Each row is a point. To make a cloud, some directions were put in groups of two or more. Within a group, all points are equally far from the middle, so they leave a hole (a ring in 2 directions, a hollow ball in 3). The other directions are filled evenly. Then the cloud was stretched, turned, moved and blurred a little. How many holes are there, and how many directions does each take, smallest first?
In the rows, 128 means zero.

Cloud, 14 rows:
[[172 138]
 [128 159]
 [102 126]
 [160 108]
 [137 163]
 [142 165]
 [149 166]
 [161 162]
 [172 146]
 [127  86]
 [116  86]
 [170 150]
 [112  87]
 [107 138]]
Holes: 1 (2)

Cloud, 21 rows:
[[159  99 143]
 [130 166 167]
 [172 144 140]
 [ 94  95 146]
 [105  86 125]
 [ 98 135 168]
 [ 93 163 157]
 [123 179 159]
 [ 83 120 152]
 [171 139 144]
 [133 128 170]
 [134  80 134]
 [ 81 143 130]
 [154 175 146]
 [172 127 138]
 [100  87 132]
 [136 123 102]
 [100 117 110]
 [ 98  92 123]
 [113  83 141]
 [138 184 142]]
Holes: 1 (3)

Cloud (27 x 4):
[[ 97 111 127 145]
 [ 79 110 128 114]
 [132 135 121 150]
 [117 153 160 136]
 [ 96  99 129 154]
 [132 111  94  93]
 [164  89 145 122]
 [ 86  67 129 166]
 [ 54  86 120 184]
 [184 152 158 101]
 [166 148 116 122]
 [ 78 125 124 114]
 [119 117 155 106]
 [ 80 156 115 141]
 [ 63 105 130 133]
 [ 99 116 156  99]
 [199 156 163 107]
 [ 97 112 112  99]
 [163 156 130  87]
 [ 94  96 125 135]
 [123 129 170 124]
 [ 99  85 121 169]
 [163 144 145 100]
 [148 110  99 133]
 [157 114 138  82]
 [111 116 164 154]
 [132 137  96 140]]
Holes: 0

Cloud, 32 rows:
[[ 87 106 121 139]
 [139 109 119 164]
 [ 99 143 126 170]
 [111 120 117 175]
 [123 103  82 150]
 [ 86 125  80 123]
 [111 167  99 166]
 [ 99 153 154 138]
 [148 113 176  96]
 [158 143 131  76]
 [127 175 148  89]
 [128 127 135  72]
 [133 152 133  72]
 [166 118 152 142]
 [163 134 146 157]
 [151 160 138  75]
 [167 164 135 149]
 [120 101  93 157]
 [ 96 167 122 151]
 [108 111 157 104]
 [161 116 135  86]
 [137 115 177  96]
 [115 167  87 159]
 [174 151 176 125]
 [ 95 143 104  96]
 [102 174 133 117]
 [142 104  94 141]
 [142 158  80 143]
 [128 160 134  76]
 [175 173 152 113]
 [105 117 163 115]
 [ 98 168 136 137]]
Holes: 2 (2, 2)

Cloud, 51 rows:
[[187 143 109 120  94 153]
 [121 172 100 129 130 104]
 [155 135 149  64  82 125]
 [159 107 126  74  93 123]
 [175 118 159 105 152 145]
 [138 131 164 187 154 136]
 [ 99 146 127  85 105 119]
 [157  87 149 128 147 107]
 [150 133 143 120 115  92]
 [119 161 110 125 132  80]
 [137 120 153  85 144 105]
 [157 111 118 157 169 143]
 [151  89 162  94  95 155]
 [123 138 100 145 121 135]
 [100 127 155 128 112 112]
 [ 69 132 144 101 114 152]
 [ 79  84 137 115 101  72]
 [145 149 128 195 145 127]
 [107 152 138 131 107 133]
 [186 121 123 131 111  98]
 [ 93 142 121  62 157 133]
 [110 100 123  97 144 123]
 [108 159 104 122 143 123]
 [146  88 169 113 162 174]
 [136 149 133 127 113 127]
 [159 147 132 183 132  87]
 [112 123 118  45  78 101]
 [ 78 128 130  86  99 145]
 [208 140 155 197  97 116]
 [129 115 143 182 120 142]
 [153 100 159  96 124 129]
 [171 103 164 126 159 178]
 [ 96 103 134 108 183 146]
 [129 100 135 154 106  73]
 [150 132 141  89  89 147]
 [165  81 144 136 131 156]
 [171 151 172 142 124 156]
 [152 119 113 158 161 151]
 [124 123 129 145 136 123]
 [103  92 136 187 133 102]
 [152 146 135 180 153  87]
 [169 179 157  99 115 155]
 [182 115 178 192 142 139]
 [175  95 144 144 161 162]
 [113  96 152 165 185 125]
 [152 169 138 128 121 110]
 [139 147 156 147 131 157]
 [140 174 132 109 115 168]
 [145 161 110 124  94 148]
 [105 123 151  75 153 147]
 [ 80 127  99 110 113 128]]
Holes: 0

Cloud (47 x 6):
[[155 115 160 137 129 138]
 [171 111  91  89 105 142]
 [179 157 102 117 116 170]
 [159 135 161 158  94 148]
 [132  99 114 140 173 178]
 [161 115 112 111  82 122]
 [159  93 140 110 163 162]
 [180 145 123 192 117 130]
 [137 121  94 124  86 142]
 [153 142  97 151  92 138]
 [111 110 110 135  98 104]
 [ 79 135 112 197 143 138]
 [156 152 140 120 153 181]
 [159 127 130 138 133 188]
 [110  99 123 107 137 198]
 [ 95 165  85 198 100 105]
 [135 124 171 124  94 129]
 [ 91 116 126 153 102 107]
 [ 80 151 103 121  67 148]
 [161 152  99 117  85 178]
 [140 163 128 166  77 127]
 [131 157 126 128  39  93]
 [156 106 112 128 107 152]
 [112 141  66 130 130 152]
 [145 159 107  92 128 134]
 [118 125 100  85 140 131]
 [ 92 162  80 203 114 119]
 [159 115 118 174 109 174]
 [132 166  78 149  89 161]
 [129 142 120 165 147 185]
 [178 107 152 125 137 151]
 [ 77 128 118 152 171 100]
 [122 118 134 109 116 146]
 [ 97 129 122 151 135  80]
 [110 144 130 173 117 148]
 [ 99 144 123 180  81 134]
 [ 95 153 140 122 112 119]
 [160 120 127 159 123 130]
 [146 124 180 128 106 131]
 [143 139  94 126 116 114]
 [171 138 140 171 138 127]
 [128 137  93 149 144 133]
 [ 81 128 125 114 106 160]
 [ 83  93 135  93 149 121]
 [ 88 145 152 171 100 136]
 [122 149  78 183 122 154]
 [163 125  78 134  96 137]]
Holes: 0
